Rows are points. Each table stands for the endless flat space through its points: a line for two points, a plane for three, and so on. Write the one point that lies in both, or say that there is none.

First:
[[ -5.5   9.5  -1.0  -0.2]
 [ -8.9   4.3  -8.5   3.8]
 [-13.0   4.0  -2.0  -9.0]]
Second, 2 rows:
[[-5.0  0.8 -1.3  1.0]
 [-2.9 -2.0 -0.7  3.2]]
They share: [-9.2  6.4 -2.5 -3.4]

First, 3 rows:
[[  6.0  -8.7 -13.4   9.8  13.5  -6.7  -6.9  -3.2]
 [ -8.0 -12.9  -9.6  17.6  11.1  -4.9  -1.9  -9.4]
 [ -1.0 -15.2   9.7  14.9  -0.5  -3.0   8.8   7.7]]
Second (2 x 8):
[[ -9.4 -18.4  -1.8  12.5   8.0   4.6   4.9   7.6]
 [  4.6  -9.4  -0.3  15.5   4.5 -10.4   0.4  -3.9]]
They share: [ -1.0 -13.0  -0.9  14.3   5.9  -4.4   2.2   0.7]

First (2 x 11):
[[ -4.7   4.0   4.8  -8.8  20.4  14.2  -5.6 -11.1  -3.2  -3.3 -23.7]
 [ -8.3  -7.6  10.0 -10.0   8.4   4.6 -14.0  -7.1   7.2   8.3  -9.3]]
Second:
[[-10.8  -3.6   9.9 -13.2   8.6  10.2 -11.2  -5.1   5.0   3.5 -12.5]
 [-14.2  -2.5  11.1 -16.7   5.8  13.4 -10.5  -2.1   5.4   1.6 -12.1]]
They share: [ -7.4  -4.7   8.7  -9.7  11.4   7.0 -11.9  -8.1   4.6   5.4 -12.9]

First (4 x 14):
[[ -1.4 -16.1  14.7  -9.4 -10.2  20.0  -2.5  29.5   7.4 -19.7 -13.3 -21.3
   -7.2 -12.2]
 [ 21.2  -3.1  18.7  -8.4  -5.0  15.2  15.9  -3.9  11.4   1.3  -9.5   0.9
    3.0 -12.2]
 [ 10.1 -11.0  20.1 -14.4  -5.7  13.5  -2.8  20.5   7.6 -12.4  -8.4 -12.4
    4.5  -5.3]
 [ 23.3  -3.4  15.5  -6.5  -4.6  12.2  18.5  -7.2  13.8   3.8  -7.2   3.6
    4.5 -11.6]]
Second (4 x 14):
[[  8.7 -15.5  17.7   0.6 -13.9  12.9   8.2  14.6  20.0 -11.9 -17.9   2.5
   -3.6   1.5]
 [ 13.0  -3.2  18.1 -13.3  -2.1  15.0  -0.8  -0.7   4.0   4.6 -10.9  -4.5
    5.6   3.2]
 [ 21.6 -10.0  -4.1 -16.0  -6.8   7.8   6.7  13.8  13.2  -7.6   3.4 -18.2
    6.9 -24.9]
 [ 11.2  -4.2  21.3  -9.1   0.3  20.4   0.8  -3.3   8.4   6.4 -20.1   7.1
    6.0  13.4]]
They share: no point

First:
[[  2.1   2.8  -1.2   6.0  19.5  -6.4 -14.5  12.7  -6.2 -15.6  17.9 -14.9
    4.5  19.0   8.3 -16.5  -0.7  13.3  -1.8   3.1]
 [  0.8 -17.0 -13.4  12.7   3.7  -6.9  -3.4  14.9 -11.0 -13.6   6.6   4.1
   -0.6   6.7  -7.8 -27.2   6.1  13.3  -3.0   4.9]
 [-23.0   3.9  19.2   3.5  12.4  -9.5  -7.4   1.1 -19.5  -6.4  12.1 -15.1
  -15.1  -2.5  -2.7 -16.7  -3.9   4.0  -4.4  -6.3]
 [  5.8   0.6  -6.4  13.3  10.3   0.5  -8.0  18.2   0.6 -21.6  12.7  -8.1
    8.5  19.5  -1.2  -5.2  -3.8  20.6  -1.0  11.5]
 [ -1.4  -2.1  -2.0   9.3  12.0  -4.9  -8.8  12.8  -7.5 -15.4  12.8  -8.7
    1.2  12.7  -0.1 -15.5  -0.6  13.9  -2.2   4.3]]
Second, 2 rows:
[[ -6.0  -1.1  -4.2  17.7   8.3  -0.8  -8.3   2.9  -3.1 -18.2  15.2  -7.6
  -11.1  -0.4  -9.6 -21.0   5.1   5.9   2.9  -5.0]
 [ -7.1  -1.9  -1.2  14.8  10.1  -2.8  -6.2   3.0  -6.7 -15.2  12.0 -10.1
   -7.9   2.4  -8.7 -18.9   4.1   8.6   2.5  -4.8]]
They share: no point
